Rows are points. To make a cloud, some directions were put in groups of two or more. Within a group, all points are equally far from the middle, so they leave a hole (a ring in 2 directions, a hollow ball in 3). The other directions are filled evenly. Then the cloud was stretched, turned, moved and blurred a little. How many holes are there, and how many directions does each take, smallest first?

Cloud (19 x 3):
[[-1.0,-3.4,-2.5],
[1.9,-1.0,-7.3],
[-3.8,-0.2,-3.0],
[-2.0,-4.5,4.2],
[0.7,2.1,-3.8],
[-3.5,1.8,0.6],
[-0.9,-1.6,-5.1],
[2.4,1.2,-5.8],
[0.6,-6.3,2.9],
[-3.8,3.2,-0.5],
[-0.3,2.2,-5.9],
[-2.5,-7.1,-3.4],
[5.8,-1.0,-0.8],
[-0.9,4.2,1.6],
[-1.5,-4.7,1.9],
[-0.9,-0.4,3.3],
[-1.6,2.8,2.3],
[3.6,-2.0,-2.8],
[-2.0,2.9,-5.7]]
Holes: 0

Cloud (28 x 4):
[[2.3,1.0,1.3,4.1],
[-5.1,-1.0,3.2,-2.6],
[-3.4,6.3,0.9,2.8],
[-3.5,3.4,3.7,4.3],
[-4.3,2.9,4.4,4.1],
[-5.4,-0.2,4.0,4.1],
[3.6,4.4,2.6,3.0],
[-4.5,-3.6,-1.1,-0.4],
[2.3,3.1,5.9,0.7],
[2.3,-5.7,-2.0,5.0],
[3.8,-3.0,0.8,2.9],
[2.0,-6.0,-1.8,5.0],
[0.3,0.3,-2.5,-2.7],
[4.4,0.3,0.0,3.4],
[2.3,5.1,1.3,-3.4],
[-4.8,-2.9,3.4,-3.0],
[0.0,4.5,-3.0,4.1],
[5.6,2.1,0.9,1.0],
[-0.6,-2.9,4.4,-3.0],
[-3.4,2.8,-0.5,2.6],
[-2.3,6.0,2.0,-3.1],
[-1.1,-3.3,-1.4,-2.6],
[-2.7,-1.8,3.2,4.7],
[0.5,-4.9,-4.1,5.3],
[-0.3,0.6,-1.5,4.7],
[-1.1,4.8,-1.3,3.9],
[0.9,1.3,-3.5,-2.6],
[4.6,-1.3,1.1,0.0]]
Holes: 1 (2)

Cloud (79 x 8):
[[-6.2,-3.0,1.7,4.6,2.4,-3.6,1.1,-2.1],
[-7.9,-0.1,1.2,5.1,1.1,-1.2,-3.5,0.9],
[4.5,1.4,0.7,-1.2,1.1,2.3,-6.8,1.4],
[-3.0,-2.8,5.2,-1.3,2.4,-4.9,2.0,-1.6],
[4.4,-2.5,-4.4,-3.8,4.4,0.6,2.3,-4.9],
[0.7,2.3,-4.1,-5.1,0.5,0.6,0.9,2.6],
[1.0,1.9,-2.0,-0.5,-6.5,2.4,-4.3,1.8],
[-0.1,3.2,0.2,3.6,-6.3,0.6,3.6,-0.2],
[-4.0,2.7,3.9,-0.8,2.0,2.1,0.8,3.9],
[2.2,-2.8,-2.9,1.5,-6.9,1.4,0.2,0.9],
[3.4,2.9,8.2,5.3,5.9,-3.0,0.8,-1.4],
[-0.7,-1.4,0.9,1.4,-0.3,-3.3,-3.7,1.4],
[-4.9,1.0,-0.1,-2.7,-4.3,1.4,-0.8,-3.6],
[0.7,-2.5,-3.1,-0.5,-1.0,-0.2,-4.8,-1.2],
[5.7,-3.1,1.0,2.7,-0.9,-5.2,-1.9,-1.4],
[1.4,-1.4,2.5,-0.9,1.2,-5.1,-6.0,2.8],
[1.5,-1.9,1.6,0.7,4.4,0.4,0.3,0.6],
[-5.2,-0.6,0.2,-4.2,8.7,-0.3,-1.2,0.2],
[-10.2,-2.0,-4.5,1.3,-2.1,-1.2,4.9,-2.3],
[2.4,2.6,2.3,1.3,0.9,-2.5,-1.3,-4.3],
[3.4,1.9,-0.6,2.1,-5.3,-0.1,1.6,-1.9],
[-1.1,0.5,0.5,-2.1,9.2,-1.5,-1.3,-2.1],
[-1.1,-3.6,-2.1,5.7,-3.5,-7.6,1.2,-3.3],
[6.2,-2.3,-0.1,1.7,1.4,-1.6,0.7,-4.3],
[-6.6,0.9,-0.8,-2.1,-2.9,0.9,5.5,-2.5],
[-3.6,-0.6,-0.5,-3.5,4.9,3.1,-2.6,8.7],
[-6.4,-3.3,-3.0,5.7,3.1,-4.3,0.2,2.5],
[3.9,1.8,0.5,-1.2,-0.9,3.6,4.1,-4.8],
[-3.8,-4.8,1.3,-1.9,2.5,-1.2,0.7,-0.1],
[7.2,1.2,-3.2,3.1,-8.0,-2.0,-1.9,0.7],
[-1.0,0.4,-0.5,1.2,-7.6,-1.3,2.6,2.1],
[-5.6,-1.8,-3.3,-0.5,1.9,-2.0,0.2,-0.9],
[1.7,-4.8,-7.4,-2.7,-5.5,2.1,-1.2,-1.4],
[2.7,3.9,0.5,-1.2,6.5,5.1,3.1,0.2],
[-2.0,-1.8,-2.7,2.5,-1.0,1.9,-1.2,-6.0],
[-2.3,-5.3,-1.8,2.6,0.7,-8.5,-4.6,-0.8],
[-9.5,0.6,-3.1,2.8,-1.2,0.9,1.9,2.0],
[-2.6,0.3,1.7,1.6,3.6,-5.5,-3.6,0.9],
[1.8,-4.5,2.0,2.8,-2.4,-4.6,-2.6,1.9],
[-2.2,2.0,-1.4,3.8,-0.9,-2.3,1.4,-3.6],
[-2.2,-0.4,3.8,0.3,-2.3,-3.8,0.8,0.8],
[-7.3,-3.4,-2.0,2.1,-0.1,-4.2,0.4,-5.2],
[4.4,0.2,-4.5,-3.6,3.4,6.5,-2.3,6.2],
[-3.0,0.2,-0.6,1.6,-1.1,-1.8,-1.0,0.0],
[-1.4,0.8,-1.8,1.6,-5.3,2.9,-2.9,0.2],
[-5.4,2.1,-2.8,-1.2,2.1,3.6,-3.2,3.3],
[1.1,-2.7,-0.8,4.2,-4.9,2.3,-6.9,-0.3],
[5.1,-3.2,-3.8,-2.9,2.4,2.7,-0.9,-1.9],
[-5.7,-3.4,-1.8,4.6,-2.8,-2.0,-3.6,1.1],
[-0.5,-4.4,0.4,3.1,-0.3,3.3,-2.0,-1.6],
[-1.8,-6.1,-3.0,0.3,-7.2,-0.3,-5.4,-2.5],
[3.4,-3.0,-1.0,0.5,-2.7,1.8,1.4,-4.6],
[5.1,-1.9,-2.5,-1.9,1.0,-1.7,-0.7,-2.9],
[4.6,0.6,2.8,-0.6,5.5,-3.5,-5.2,-0.9],
[7.0,-2.5,-3.5,0.9,-0.6,-2.7,-5.4,0.8],
[-0.4,-2.5,2.1,-2.5,-0.6,-3.0,0.0,5.4],
[-4.2,-3.1,2.4,-3.6,-1.5,-0.7,-1.7,0.7],
[0.1,0.3,4.4,1.1,7.4,-2.6,-3.5,-5.3],
[3.0,-1.2,-3.3,2.1,-0.4,3.1,-1.0,-5.6],
[1.5,-3.0,1.6,0.9,0.5,-3.8,-3.9,4.3],
[1.4,1.6,4.1,1.0,-0.8,-3.0,-0.2,1.9],
[2.4,4.5,0.4,2.5,-4.0,2.2,-1.3,0.7],
[-0.5,-5.9,-4.8,1.7,1.9,-0.3,-3.0,-0.8],
[-5.6,-2.1,-0.3,3.7,-4.7,-3.5,-0.3,5.9],
[-1.6,-2.5,-3.0,0.5,-0.7,-1.8,-1.6,-4.1],
[-4.4,-3.0,-4.4,-3.1,1.3,-2.2,4.4,1.1],
[5.4,-1.4,-0.1,-6.4,-2.4,-0.6,-6.2,4.5],
[-7.2,0.1,-1.4,1.5,-5.4,-2.2,0.7,2.6],
[-7.3,4.5,5.1,5.3,-3.3,-3.7,3.6,0.5],
[0.9,4.0,7.6,0.2,6.7,0.1,-1.4,0.5],
[2.0,-2.1,-7.2,-0.6,0.5,-1.5,0.5,-1.1],
[3.4,-2.8,-3.4,2.0,-3.3,-5.4,-1.1,2.0],
[-4.0,-1.7,0.7,2.8,-5.3,-2.8,4.0,-3.7],
[0.9,3.2,0.1,1.6,-2.0,-3.2,1.6,-1.1],
[2.0,3.3,-1.6,-1.5,0.8,7.3,1.5,-0.7],
[1.5,2.7,-2.0,1.2,2.2,3.2,1.3,2.1],
[-6.0,-5.3,-7.4,-1.2,-1.0,1.2,-3.2,-3.2],
[1.0,1.4,-6.9,-1.7,-3.5,5.4,4.8,-0.4],
[5.9,4.6,1.9,3.3,-2.3,1.7,-0.4,-0.2]]
Holes: 0
